Every row gives one point. The window is the flat piece filled in between its corners: a triangle in 3 columns, a solid with four corners in 4, and so on. A path goes straight from each point to the next, and from the last back to the first. List the points from which the path goes on through the window.

Window (3 x 3):
[[-20.6  48.1  10.1]
 [ -8.5 -31.2   1.4]
 [ 26.5  -9.9   3.5]]
Path:
(1): [ -7.7 -23.7 -16.0]
(2): [ -9.0 -17.0  18.3]
(3): [-17.9  34.4  38.8]
(4): [-13.6  37.2 -14.6]
(5): [ 19.8  -3.7 -12.8]
(6): [19.9 -4.4 17.3]
(7): [ -2.9 -27.8  34.0]
(8): [ -5.9 -24.0 -17.7]
Through the window after points: 1, 3, 5, 7

Window (4 x 4):
[[ 54.4  -7.1  35.2  -4.1]
 [-28.4 -14.3 -11.2  -1.7]
 [-12.3  -5.2  21.6   5.1]
 [ -4.4  23.1 -10.4  -5.8]]
Path:
(1): [ 37.3  -5.2  29.5 -13.1]
(2): [-13.3   2.1   6.1 -22.9]
(3): [-11.7   4.1 -10.5  15.7]
(4): [40.6 -2.8 20.3 23.6]
(5): [ 41.5  -5.2  36.4 -35.6]
(6): [-47.8   3.3 -10.8 -22.7]
(7): [-29.8   1.6 -24.7  19.2]
(8): [21.7  4.5  8.7 30.0]
(9): [  4.6  10.8  31.4 -26.5]
(10): [-16.6  16.5   0.4 -20.2]
(11): [-18.4  11.5 -10.7  10.0]
(12): [41.7 -4.6 23.7  5.9]
Through the window after points: 2, 4, 12

Window (6 x 6):
[[-13.3 -38.3 -20.8  55.8  -5.0  20.6]
 [-15.7  27.4 -10.7  -3.4 -37.9  14.0]
 [-21.5 -22.4 -22.7  -3.0  48.5  -1.5]
 [-16.0 -18.7  28.4  22.8 -16.3  14.2]
 [ 19.4  -5.7  16.8 -44.2  13.1   9.0]
 [  9.6  41.8   2.8 -14.1   2.3  22.4]]
Path:
(1): [-24.2 -17.2  13.6   0.1  -2.5  45.0]
(2): [ -0.4 -10.3  21.2  15.5 -10.6  -3.7]
(3): [  6.8  15.7  -7.0  16.0 -24.1 -10.4]
(4): [-22.1   9.2 -11.1   1.5 -20.8  29.4]
(5): [-24.0 -18.4 -15.3   2.2  10.5  33.3]
(6): [  8.1 -10.7  -4.8  22.3  10.2 -23.2]
(7): [ -6.9 -25.8 -14.9  43.3  -6.2   6.1]
(8): [-29.4 -31.2 -18.6  31.7   0.0  59.8]
(9): [-21.0   6.4  -8.2  -5.6  -5.6  45.2]
(10): [ 2.0  8.6 -3.1 10.4 -2.0 -9.1]
(11): [ -1.1 -14.9 -10.4  21.6  28.3 -30.7]
(12): [-29.7 -20.4 -15.7 -10.3  29.3  32.9]
(13): [-23.3 -20.2  -8.5 -16.7  23.7  47.6]
(14): [ -2.4 -11.0  -0.4   3.3  21.8 -22.0]
(15): [ 15.2   8.1   8.2  22.5 -17.4 -23.5]
(16): [-38.5 -18.5  10.6  -4.0   1.4  46.8]
Through the window after points: 1, 3, 5, 7, 9, 11, 13, 15

Window (8 x 8):
[[ -5.4  -4.1  14.2   8.6  32.6  35.6   1.9  10.2]
 [ -2.2  65.9   7.9   1.4  27.8   5.5   1.0   2.5]
 [ 43.1  25.8  -5.7  10.1   8.9  13.0  -5.0  13.8]
 [ 14.6 -54.0  14.5  -7.6  17.1 -22.3  12.9  -2.2]
 [ 26.6   3.4 -10.2   2.6  48.9  -8.0 -16.2   5.9]
 [ -0.3  11.4   4.6  16.0  -1.9  16.9 -38.0 -10.1]
 [-52.9 -33.1 -42.8  -0.6 -34.6  23.9 -22.3   3.1]
 [ 17.7 -81.3  -1.2 -56.2   5.3  -4.3 -16.2   2.9]]
Path:
(1): [  1.7 -42.6   9.7 -22.3  13.3  -5.9 -18.3  43.2]
(2): [ 24.5 -27.0 -15.7 -37.9   8.6  10.3  -4.3 -46.0]
(3): [  6.3  -4.4 -20.0  -7.3  18.3  30.9 -10.6 -24.3]
(4): [  5.6   1.7   2.3   6.3  12.9  -0.8 -20.4  34.4]
(5): [  7.2 -24.4  19.5  -7.1   2.2  -1.4 -21.5  47.8]
(6): [ 17.1 -23.4  -6.9 -18.0  19.5  17.2  -2.9 -11.9]
(7): [  8.9 -22.0  -4.6  -7.0  18.7   5.0  -6.6 -24.2]
(8): [ -6.7 -21.1  11.0  -7.2  16.0   0.5 -22.5  33.2]
(9): [  2.1  -6.6   2.7   3.6  19.3   3.7 -19.0  24.2]
(10): [  6.6  -5.1 -26.0  -1.9  34.0  23.4  10.2 -37.4]
(11): [  3.7   6.3   0.5   8.5   5.2  15.2 -22.6 -21.3]
(12): [ -3.7   1.3   9.6  14.3  -1.7  10.1 -42.2  26.9]
Through the window after points: 1, 5, 9, 11

Window (9 x 9):
[[-17.1  36.2   0.2  41.7  -9.3   3.1  36.5  -3.3  -0.3]
 [  1.9  -1.2  31.9 -60.3  27.4 -17.8 -30.7 -40.3  17.7]
 [ -8.6 -13.8  11.1  20.7  42.0   8.1  18.7  28.0  11.0]
 [-29.1 -29.5 -26.0   4.1  34.7 -24.6  20.1 -24.2  -2.8]
 [  0.0  22.7 -26.9 -15.3  14.5  21.7 -24.7  -5.7  21.9]
 [ -9.1  -8.4  28.3  21.4 -32.5  11.3  -0.8   7.3  20.2]
 [ 62.6 -23.7   7.9   2.9 -38.9 -44.0  12.1  -5.0   2.4]
 [ -4.8 -28.2  24.3  12.2  41.9 -32.6   1.9 -55.8 -35.1]
 [ 31.4  -8.7  -9.8  16.2  28.3  26.6  46.0  -4.6  18.1]]
Path:
(1): [ 11.2  12.7  -5.2  20.3  13.2 -10.8  -5.6 -12.9  36.6]
(2): [ 11.5   0.5  20.6   9.5  31.9 -13.2 -11.8 -26.4  43.2]
(3): [-13.0 -10.3  12.2 -38.5  20.7   2.1   7.0   3.7 -18.4]
(4): [  2.7   0.8  -1.9 -29.6 -13.5   8.9  -1.8  -2.1 -28.0]
(5): [ -3.2   4.6  10.5   3.7   5.8 -25.8 -18.3 -21.9  23.7]
(6): [ 12.3   2.8   2.0  15.1  -0.2 -11.0   5.0 -22.4  19.8]
(7): [ 14.8  -1.6  -9.6 -11.3 -15.1  15.2  16.7  -1.8 -11.4]
(8): [ -2.3  -7.1  -2.7  22.6  -4.6   5.2  28.1  -0.3 -11.6]
(9): [ 15.6  10.0  -3.7  59.7  10.7 -18.5  24.8 -11.5  42.3]
(10): [ 21.6  16.3   6.8  23.6  12.1 -24.5  -2.3 -21.3  57.4]
(11): [  8.5  -7.0   6.1 -25.1 -19.9   5.3  14.7   8.1 -13.7]
(12): [  3.3  -3.1  14.3 -35.9 -17.0  12.9  31.4  10.8 -17.0]
Through the window after points: 2

Window (11 x 11):
[[ 13.1  -0.6  33.1 -17.0  14.5  10.4  10.6 -14.4 -57.3 -23.5 -12.7]
 [ 12.0   7.0 -22.8 -38.9  -2.8 -25.3 -10.3  45.3 -30.6 -33.6 -16.4]
 [  2.8 -34.7   4.5 -24.8 -23.2 -46.8  16.3  -8.7 -31.7  13.6 -25.2]
 [  6.1  -9.2  31.3  -8.6 -37.1 -17.3 -30.9  -9.9  12.3   7.4   0.9]
 [ 55.6 -28.9   4.0  -5.0   8.1  26.6 -35.2   7.0 -25.4  15.8   0.6]
 [  1.0  22.0  -7.7  37.7  26.8  -3.1   2.9  22.1   6.7   7.8  12.5]
 [-29.3 -47.2  21.4  -9.0  39.3  16.7  -1.4 -19.8  23.2 -41.5  -3.0]
 [ 40.1   1.4 -27.1  36.5  -2.6 -35.7 -40.5 -21.2  35.6   6.7  31.9]
 [ 14.8  55.4 -11.3 -16.7  11.9  16.9   8.5  20.2  30.3  34.6   0.1]
 [ -7.6 -13.7 -17.4  29.5 -34.9   8.3  32.4 -35.6 -27.4   8.6   4.9]
 [ 23.8 -37.6  35.8  39.9   4.2   9.2  20.7 -32.2  36.3 -10.3  19.9]]
Path:
(1): [ 36.5   5.0  14.2  17.6  -3.0   2.9  -3.2 -20.9   7.3  -7.3 -50.5]
(2): [  8.5 -24.4   6.4  -1.9  -1.2 -11.3   6.1  -3.1  -3.6   8.6  16.2]
(3): [  6.2 -21.6  18.7  -2.1 -12.5  -4.2   3.5 -19.2 -28.1  -6.6  21.1]
(4): [ 11.4 -15.1   6.7  27.2   0.8   3.3  -6.6 -11.6  -5.7 -15.6 -43.5]
(5): [ 21.8   0.1   0.8   8.2  10.1   8.1  -9.7   1.3  14.2  -8.8 -21.3]
(6): [ 2.0 -0.9  4.4 -7.8 10.6  7.6 -9.3  4.2  7.4 -2.5 29.2]
(7): [ 13.3 -33.0   9.9 -22.9  10.3 -16.8 -21.8   4.4  -8.7   1.6  59.2]
(8): [ 13.0 -16.7   8.5  18.9  -0.2   1.6  -3.0 -10.3  -8.3  -7.8 -25.4]
Through the window after points: 1

Window (12 x 12):
[[ 35.2  57.6  26.5  44.7   6.8 -37.1   0.1  30.0 -12.5  36.0 -19.2   8.1]
 [-16.6  27.6  16.3 -18.0  -3.8  11.5   2.1 -10.9 -22.7  -3.5 -37.0  -6.4]
 [ 10.0  34.1 -14.0   1.4  29.1 -22.5   8.9 -11.9  41.3 -15.9 -36.7   1.3]
 [ 55.4  42.5  12.5 -59.0 -13.6  37.3   2.0  52.3 -50.4   2.8 -33.9   6.3]
 [ 18.1 -10.3 -18.1  21.7   4.6  29.8  14.1   8.7  25.7 -26.0  12.0   3.2]
 [ 21.2 -19.0   2.8   1.4 -15.7   4.1  42.8   3.0  -0.3  27.5 -13.7 -13.4]
 [-18.4  21.7 -34.2  28.2  -5.0  23.7   9.4  44.3 -12.4   1.0 -40.5  -0.9]
 [ 33.7  -3.0  -9.8  24.4  37.3  -8.9  28.1  23.5 -73.6  41.3  -2.5 -11.0]
 [-14.4   9.0 -47.4   0.2 -13.7  21.0  39.0   5.9  38.7   3.1  33.0  -1.5]
 [ 13.4   5.6  -0.3 -20.6  29.0  30.5   5.1   3.6  13.7  40.2  -1.7 -10.7]
 [ 49.3  35.3 -13.7   3.5  -8.5   1.5 -31.2  16.9 -22.8  22.5 -28.2  12.0]
 [  2.3   3.5 -21.1   9.3   5.0 -29.1  -4.6  43.6  21.4 -16.6   0.7  15.3]]
Path:
(1): [ 19.8  29.2 -14.3   9.7 -11.0   5.5   2.2  24.0  -8.2 -21.5  12.3 -53.3]
(2): [ 12.9  -9.8 -15.9  16.6   8.2  25.1  18.5   9.5  20.1  -5.1  -5.1  21.9]
(3): [ -3.2   4.6 -10.1 -14.9  14.8  13.3  26.3   5.4   6.9   7.7 -11.6  29.7]
(4): [ 19.6  14.2 -28.3   4.3 -15.1  15.3   6.1  15.0   4.7   1.4  -0.7 -37.7]
(5): [ 32.9  17.4   1.1  12.0  -0.6   5.1 -10.5  18.9 -20.5  10.0   9.5 -52.3]
(6): [ 10.9  -0.9 -14.6  11.4  27.7   2.7  34.8  12.7 -33.4  19.2 -22.1  30.9]
(7): [ -2.1  11.7  -7.8   2.3  -5.1   2.4  11.9  13.6 -11.6  21.2 -28.1  39.8]
(8): [ 37.7  32.7  -9.1  -3.8  16.4  -9.1  -4.3  27.7 -14.1  14.1  -9.5 -49.4]
(9): [ 18.9  16.4 -14.7  11.2   4.1   3.1  -0.2  16.2   6.8  -5.5   4.3 -29.9]
(10): [ 13.6  -8.3  -8.9  18.8  11.3   8.5  24.6  22.8   4.6  -0.2 -17.0  63.1]
(11): [ 18.3  13.7  -6.5   1.5   8.3  19.3  10.1  20.9  -2.4   0.1 -15.8  20.3]
(12): [ 23.2  17.9 -17.5  15.9 -14.7   3.5   7.4  25.9   2.1 -11.0  -1.4 -46.5]
(13): [ 21.5  14.6 -10.4  -3.9  -6.4  19.5   3.5  23.6  13.3 -14.4  -0.7 -24.0]
(14): [ 19.9   6.7 -12.8   3.0  10.2  20.5  19.7  11.0  -3.9   4.0  -8.6  28.1]
(15): [ 14.6  11.7  -7.9  -9.5   0.6   6.4   5.4  13.0 -23.6  25.5 -19.7  55.3]
(16): [ 26.3  27.5   2.2  -7.9  -4.1  -3.6   5.5  25.8 -14.3  18.2 -27.0 -32.7]
Through the window after points: 1, 5, 9, 11, 13

Window (12 x 12):
[[ 11.9  14.5  -3.4  -3.4  -4.7 -18.8 -40.8  12.7 -33.4 -30.8  15.9  24.4]
 [-28.7   9.2 -12.5 -32.7  27.9  15.2  24.4 -57.7  -9.8 -18.8  42.3  -0.8]
 [-25.3  37.3  14.9   8.1  20.4   0.2 -33.8  -8.2  22.0 -40.0  16.1  35.4]
 [-31.7  -5.9   4.2 -63.7  29.9  -9.7 -14.3 -36.0  -0.1   3.6  -4.1  -3.5]
 [ 14.7  -2.2  17.4  35.9  35.4  -0.2 -23.7  -1.9 -27.5 -20.6  -4.1  17.2]
 [-19.2   8.7  31.7  -9.5  11.2 -15.5   2.4  18.1 -27.9 -58.4  -2.0  40.2]
 [ 11.3  -5.6  10.8  -8.8   4.3  29.3  14.2  20.4  -8.9  55.1  15.3 -38.0]
 [ 36.4 -25.3  -3.7 -27.0  12.7 -11.4  21.8  12.0  15.1  37.8   7.5   2.4]
 [ -4.1  20.0  43.7  29.4  -6.7 -34.2 -24.5 -18.3 -10.8 -31.3  16.1  15.4]
 [ -6.9 -17.8  10.8  33.3 -13.3  -4.1 -33.8   5.3   2.8 -49.1   2.8   6.5]
 [ 34.6  11.3 -11.5 -30.3  -8.5  11.5  21.0  -6.2  11.1  37.3 -37.9 -23.7]
 [ -0.7  -3.8 -34.9   9.6   4.2 -17.9  18.6  14.8   2.3  60.9 -15.6 -31.1]]
Path:
(1): [  0.7  -3.5   9.6 -13.9 -16.1   1.0  -3.0 -23.3 -16.3  42.0 -15.7  47.3]
(2): [ -2.3  -3.7   6.4  15.9   9.2   4.6 -16.2  -4.4 -17.0 -11.2  -2.3  28.1]
(3): [ 26.7  11.2  28.3   6.4  39.5 -29.9 -11.9   9.3   5.2 -29.2  16.1 -32.3]
(4): [  6.3  10.0   5.9  -0.2  19.2 -20.3  -5.0   1.5  -2.0 -13.9   1.3  -6.7]
(5): [-22.2 -21.3  11.6   5.7  -9.1  32.2 -13.8 -23.6 -28.8  14.2  -7.6  34.6]
(6): [-13.8 -18.0  -2.3   7.8 -18.0   6.1  -2.0 -14.8 -10.0  30.5   5.4  29.5]
(7): [ 14.0  15.9 -10.6  -4.2  29.2 -25.7   3.5  19.9  12.9   3.8  -6.2 -35.6]
(8): [  2.7   7.1  -6.8 -23.6  21.3  -0.5   7.2  -7.9   9.7  -5.2   5.4 -21.8]
Through the window after points: 2, 4, 6, 8

Window (14 x 14):
[[ -9.3  40.5 -34.3   5.4  -0.3  11.5   8.2   0.9  16.9  11.0   7.4   6.7
  -13.7   7.6]
 [  2.1  31.9  37.5  25.3   3.0  17.3  13.4   4.7  16.5  14.6  34.0  37.0
   41.0   1.4]
 [ -1.7  77.6   7.6 -77.3  16.8  29.2  19.8  30.0 -14.3  23.4 -10.4  22.9
   -5.3  24.8]
 [ 14.3   7.3   1.0 -11.9 -11.6 -17.3 -34.3  -5.1 -26.4  28.7  27.4  12.6
  -21.3 -12.7]
 [-22.3  17.4  -6.0 -17.9  20.7 -29.9 -16.3  20.3  11.2   9.4  10.2   4.9
  -41.8  12.0]
 [ 13.1 -21.6   7.0  10.8 -18.9 -16.8  -3.1  34.4   8.7  19.0   8.5 -14.6
  -29.1  19.0]
 [  2.4 -16.1 -16.7  40.0   4.0  -0.2 -49.1  33.0  -5.9   5.8 -22.8   8.0
  -25.6   4.1]
 [ -2.6   7.5   7.2 -15.9 -32.6 -24.0   9.3  23.6  19.0  -9.2 -12.7   5.0
   23.9  18.9]
 [-16.9  36.9  27.2 -34.2   2.7  29.1  17.8  22.5 -18.4  -8.0  16.7  -8.1
   24.1  19.0]
 [ 16.9   1.4  -2.5 -37.1  -4.8  -9.0   1.6  -2.4 -10.2 -39.3  -7.5  34.8
  -66.8  38.7]
 [  7.7  40.7  15.1  -6.5   8.5   4.8 -34.8   0.6  39.3 -12.6  14.6  -5.1
  -53.2  13.8]
 [ -7.0 -15.1  34.3 -36.6   5.9 -32.2   4.4 -14.6  27.9  21.0 -21.9 -37.3
  -26.5  16.3]
 [-20.7  42.6  27.5  27.6 -23.0  -5.4  -1.2   3.3  -6.5  27.2   7.2  19.1
   -4.5  -2.7]
 [ 35.0  53.2  -8.1  28.1  25.6  19.2  12.4  61.6 -32.8 -30.1  -5.0   6.6
   25.2   4.1]]
Path:
(1): [  5.2  11.5   3.4 -10.0   2.0   1.0   3.7  20.8   7.8  -9.0   0.2  21.2
 -35.9 -29.6]
(2): [ -4.2  23.8  -0.7 -13.1  -4.4   9.6  -1.2  13.6  20.3 -11.7  -6.0  -2.6
 -37.3 -40.1]
(3): [ 12.9  28.9  19.4   2.7  12.0  -5.2 -11.9  13.8   4.7   3.9   9.8   1.4
  -4.9  39.0]
(4): [ 12.6  22.2   3.1  16.0   6.0  -5.2 -17.5   2.3   9.7   8.1   0.1  -4.3
  -7.9  57.9]
(5): [  0.9  -0.4   5.2  -3.7  -5.6  -8.1   8.1  30.1 -15.9 -35.6   9.6  28.8
 -33.3 -38.4]
(6): [ -7.2   0.5  -4.9   3.1  -7.5   6.7   8.4  27.0  21.2 -13.4 -18.4   3.4
 -18.1 -44.6]
(7): [  7.4  14.3  13.7   8.6  -4.8 -18.3  -9.3   9.6  -1.1   0.8  11.3   4.8
   1.6  35.9]
(8): [  1.4  18.0   0.9   5.2 -12.9 -14.8 -37.0   1.3  -2.9  26.2  10.2 -13.0
   6.4  49.8]
Through the window after points: 2, 8

Window (14 x 14):
[[ -2.1  -4.6 -17.8  29.0   7.1  35.2 -21.9  -7.3 -20.5   1.8   9.3 -25.9
  -10.6  -5.0]
 [  0.5   4.2  -2.6  -4.7 -28.8  -2.3  13.7  -3.2 -11.5  39.1  35.5  20.5
   11.2  33.5]
 [ -6.0 -60.3  17.5 -22.1  -2.9   9.0  36.7 -19.0  36.7 -47.3 -15.2 -19.9
  -13.3 -63.1]
 [ 17.7  -7.7  54.9   0.3  48.1  27.0  19.4   1.1 -21.7   2.9 -12.8 -24.4
   22.2 -38.9]
 [ 11.8   1.0   1.3 -19.4 -35.5  -4.2 -18.1 -17.7  52.6  16.8 -21.1  26.2
   21.2   1.7]
 [ 34.2  -9.8  21.8   1.4  59.7 -11.5  33.8  -2.8   1.4  -7.1 -13.5 -22.6
  -21.6 -23.6]
 [-51.1  19.1  -7.5 -18.8 -41.5  -6.9  16.7 -48.4  59.6  25.0 -18.5  26.6
   15.3  16.9]
 [ -4.6 -25.4  31.7   2.3  11.9 -20.8  11.5 -44.8  44.4 -52.7   8.5  -5.3
   11.3 -54.1]
 [-19.5 -12.5 -14.1  34.1  -9.3 -10.2  -1.0  27.8   1.6  27.8   2.1 -13.7
   23.5   8.7]
 [  2.4 -13.9  21.1  36.8 -24.1  15.5  11.7 -18.6  30.2  30.8   2.0   0.6
   -0.4  21.1]
 [ 16.4 -22.4  -6.2  41.1  25.4  30.7  23.4   7.1 -26.4 -33.7 -12.4  -1.7
   17.8  -2.3]
 [-25.8 -29.5  -1.1  30.7  16.2  23.6 -26.7  23.7 -18.9  18.7  10.0  20.0
   -3.5  44.9]
 [-25.7  25.2  18.8   7.2 -60.5 -14.2  -8.2  -4.5  12.9  14.3 -17.7  22.5
   -7.4  26.1]
 [-20.0 -17.4  -0.9   1.7 -47.1 -27.7  -6.7 -50.3   9.5  38.3 -25.2  25.1
   11.5  13.5]]
Path:
(1): [  0.6 -18.2  10.5   1.6   6.9 -13.0  -3.2 -17.3  27.1 -20.5  -3.1 -41.4
  20.0  22.0]
(2): [ -9.7 -10.3   8.8  18.3  -3.9  -3.6  11.2  -7.0   7.7   6.5  -0.9  15.9
   0.9 -29.8]
(3): [ -5.6  -2.0  12.1  19.2   0.7  20.2  16.0  -2.8 -17.0  30.6  20.4  33.9
  13.5 -47.6]
(4): [ 12.0  -8.2  26.3 -13.5   5.9  -1.9   9.5  -7.5   4.8   0.5  -9.4 -32.0
  11.1  39.7]
(5): [ -6.2 -15.9   9.4  -4.8  -5.2  -1.4   0.1 -13.6  -1.4  -2.9 -11.6 -16.0
  18.0  29.4]
(6): [-10.5   2.8   7.2  22.6  -5.3   3.7   4.9  -2.0  10.1  21.4  -4.3  31.2
 -13.1 -38.5]
(7): [  9.3   3.4  -7.9  50.4  -0.7  19.6   2.1 -12.1  -5.3  29.0  -4.4  33.0
   1.0 -36.2]
(8): [-11.9 -18.8   9.4  -6.0  -7.8   9.9  -6.8 -15.4  11.3  -8.5   2.0 -34.6
  -0.1  21.1]
(9): [ -9.5 -10.5  14.7 -26.6 -17.5 -16.1  13.1 -27.9  22.6  11.7   3.5 -13.5
  29.6  54.3]
(10): [-14.3   2.3  -5.9  21.6 -22.4   8.7   3.8 -14.3   5.7  25.6  -4.3  34.7
  -7.9 -32.1]
(11): [ -0.4  -0.9  -1.6  21.6 -10.3  -2.9  18.5 -13.5  14.5  27.3   9.8  24.9
  -3.6 -20.9]
(12): [  3.8  -5.0  12.4 -14.6 -18.8  -0.1  12.3 -15.9   3.4  -1.2  -1.9 -17.4
  17.2  20.7]
Through the window after points: 1, 3, 7, 9

Window (14 x 14):
[[ -1.0 -12.8  17.1   7.4  24.2  61.3 -12.7  -4.4 -16.9  16.8 -18.9  17.8
  -14.9  49.1]
 [-34.9  -0.3   8.7  25.9 -24.2 -40.7  22.6  14.9   6.7  21.1 -44.4  12.1
   30.7 -12.9]
 [ 28.2 -35.0 -10.5  -0.4  36.7  31.0 -15.0  20.7 -14.5 -29.6  -0.7   3.7
   20.3  27.3]
 [ -7.9  23.2  12.0 -11.0 -18.7 -60.8  15.9  16.6  -9.1 -16.6 -53.5 -16.1
  -28.5  -4.3]
 [ 23.6  -0.3  44.9 -13.5  31.3  47.0  -2.5  -5.1 -25.2 -28.6 -30.4  42.5
   16.5  44.2]
 [ -8.5   3.7   9.1  24.2 -37.4 -32.3  34.7 -25.8  50.2  10.2 -30.2   1.3
    3.0 -24.5]
 [ 14.0  24.7 -36.3  20.4  43.4  38.3 -12.6  28.2   4.7 -21.0 -26.7   7.3
   21.8 -22.5]
 [-27.4  -8.5  35.7 -27.3   1.4  15.4 -24.7 -19.8 -38.1 -30.7  -8.9  28.7
  -13.8  14.2]
 [ -0.5  21.6  -1.5  19.0  13.5  -7.3   5.3 -11.8  34.8  37.1  16.5  44.2
   23.1  31.7]
 [ -1.1  -8.0   3.6 -44.1 -26.6  19.1  13.7  -9.1 -34.5  -6.5 -29.9  42.2
  -10.1  29.3]
 [-16.4   9.9  11.0   2.0  -0.5  39.5  15.9   4.6 -23.1 -39.7  -2.3  17.9
    2.7  51.6]
 [-12.7   7.2  -5.0  17.0 -10.1 -52.3  37.0 -32.1 -34.9  -9.9 -46.0   2.3
   -9.4 -12.1]
 [-27.8   0.1   9.1   5.1  10.0 -35.4  59.0   7.0  21.0  14.4 -20.3  16.5
   -9.0 -25.0]
 [ 36.2  18.9   2.9  18.7  21.9  35.8   2.3  31.4 -23.9   0.3  10.9 -10.6
   25.3 -17.7]]
Path:
(1): [ -4.2   9.1  17.1  13.2   9.4  21.4  13.1   4.6 -26.0 -30.8  -4.7  42.1
 -10.7  22.3]
(2): [ 10.0  10.1   7.4  16.0  10.3  21.5  -3.6  14.5 -20.7 -16.1  -6.5  25.1
   4.1  11.5]
(3): [  6.1  -3.6   3.0 -13.0  10.3  20.3  -4.3  -2.7 -11.4 -10.3 -24.3   0.4
  11.1  23.6]
(4): [-11.8  10.7   8.5 -31.2   4.7  14.7  10.8 -30.4 -11.0 -10.4 -34.6  -4.3
  37.5  13.6]
(5): [ 15.1  -7.4  -2.9  36.8  -0.4 -17.5  14.0  42.7  -5.5  -1.9 -19.0  32.9
 -29.6   5.0]
(6): [ -1.4   3.3  21.3  18.8  -3.6  15.9  14.5  12.5  -7.7 -17.2 -22.4  28.0
  -2.7  23.6]
(7): [-17.4   5.9  -9.8 -28.2  19.3  29.5  -6.5 -10.6   0.4   5.6   8.8   6.8
  24.8  32.3]
(8): [ -8.8  11.4  -6.7 -27.3  -3.5  29.5   5.9  -9.5 -19.1  -9.4 -18.6   8.0
   6.1  27.0]
(9): [ -3.9  -6.9  22.1   9.4  -3.8   5.5  14.8  10.1 -19.4 -24.7 -18.2  38.6
  -8.1  21.3]
(10): [ 20.8   0.0  18.8  35.2  -7.6 -23.5  18.8  15.2 -10.1 -14.0 -16.4  30.3
 -12.3   5.9]
(11): [-23.2   9.2 -10.1  -8.5   9.4  -3.1  17.2 -30.8 -20.2   1.7 -29.9  -0.6
  11.0   8.4]
(12): [-24.5   4.9 -10.4  -4.9  14.4 -14.8  40.8 -34.6  22.7  -4.2 -51.4  -5.6
  46.9  13.1]
(13): [ 25.8   6.4  25.3  36.4 -38.7  -9.2  -4.7  24.3  -7.9   4.4   9.0  20.5
 -46.1 -32.5]
(14): [ -2.5  -5.2  20.1  10.9   3.1  -5.7  19.6   1.5  -6.7  -8.2 -14.6  30.0
 -10.8   6.3]
(15): [ -9.9   8.8  16.1 -17.0 -14.2  10.4   7.6 -14.9  -2.6   4.5 -31.3  -9.9
  17.5  30.2]
(16): [-15.7   3.8   4.7 -10.7  -1.2  19.1   4.5  -3.7  -2.9 -11.2 -15.0  -1.2
  15.8  32.3]
Through the window after points: 8, 10, 12, 16
